Each point is reached from the start by the listed moves, each made once or not at all, plus a little noise. Say if it took an odd or an even number of moves. Then give how often each move was made.
(in the rows, 128 means zero)

Moves:
(1): [149 122 145 162]
(2): [153 146 146 129]
(3): [109 141 148 147]
Start: [140 123 139 154]
Points:
[188 139 173 188] -> even (1, 1, 0)
[146 155 179 174] -> even (0, 1, 1)
[168 142 155 153] -> odd (0, 1, 0)
[170 148 194 208] -> odd (1, 1, 1)
[141 127 174 209] -> even (1, 0, 1)

Moves:
(1): [159  96 150 143 116  91 142 147 122 149]
(2): [145 174 106 110  99 127 132 138 165 129]
(3): [121 162 151 126 136 114 119 153 129 163]
(4): [133 148 132 158  95 137 110 155 136 114]
(5): [135 134  50 119 130 131  97 171  98 140]
(6): [164 124 114  88  89 160  86 134  94 112]
(7): [155 147 156 158 148 143 172 152 131 146]
(8): [120 115 140 102 122 125 148 160 121 100]
Start: [ 81 121 142 128  99 101 135 105 152 114]
Points:
[134 192  68 130  93 117 154 182 162 145] -> odd (0, 1, 0, 0, 1, 0, 1, 0)
[104 116 119 107  91  50 128 222 109 155] -> even (1, 0, 1, 0, 1, 0, 0, 1)
[163 194  73  95  15 158 112 249 126  87] -> even (0, 1, 0, 1, 1, 1, 1, 1)
[160 127 213 105  71  93 162 210 107 143] -> odd (1, 0, 1, 0, 0, 1, 1, 1)
[118 211 105 101  94 102 161 240 156 154] -> odd (0, 1, 1, 0, 1, 0, 1, 1)

Moves:
(1): [101  97 119 153 115 150 122 152 112 163 138 115]
(2): [138 143 123 159 124 132 128 105 123 138 123 115]
(3): [121 114 111 133 129  92 108 123 130 110 123 115]
(4): [119 110 138 129 120 119 129 148 125 132 115 128]
(5): [102 142 147 109 153 147 159 116 126 150 117 127]
(6): [126 111 154 146 142 136 149 138 123 112 145 123]
(7): [132 141 146 128 127  96 153 108 137 153 134 138]
(8): [128 115 133 105 132 126 149 131 112 116 117 137]
(9): [154 133 136 129 117 140 152 146 144 105 149 120]
(10): [118 132 158 137 127 129 103 129 129 153 158 116]
(11): [162 137 166 116 146  85 114 160 137 145 104 123]
(12): [149  94 128 111 134 127  72 124 138 119 131 131]
Start: [125 128 137 138 123 108 134  97 112 114 138 137]
Points:
[170  82 175 138 131 129 123 122 132  65 179 124] -> odd (0, 0, 0, 0, 0, 1, 0, 0, 1, 0, 0, 1)
[112 151 229 172 146  80 145  98 107 249 147 105] -> even (1, 1, 0, 0, 1, 0, 1, 0, 0, 1, 1, 0)
[161 142 206 145 136  69 115 108 101 158 129 117] -> even (0, 1, 0, 0, 0, 0, 0, 1, 0, 1, 1, 0)
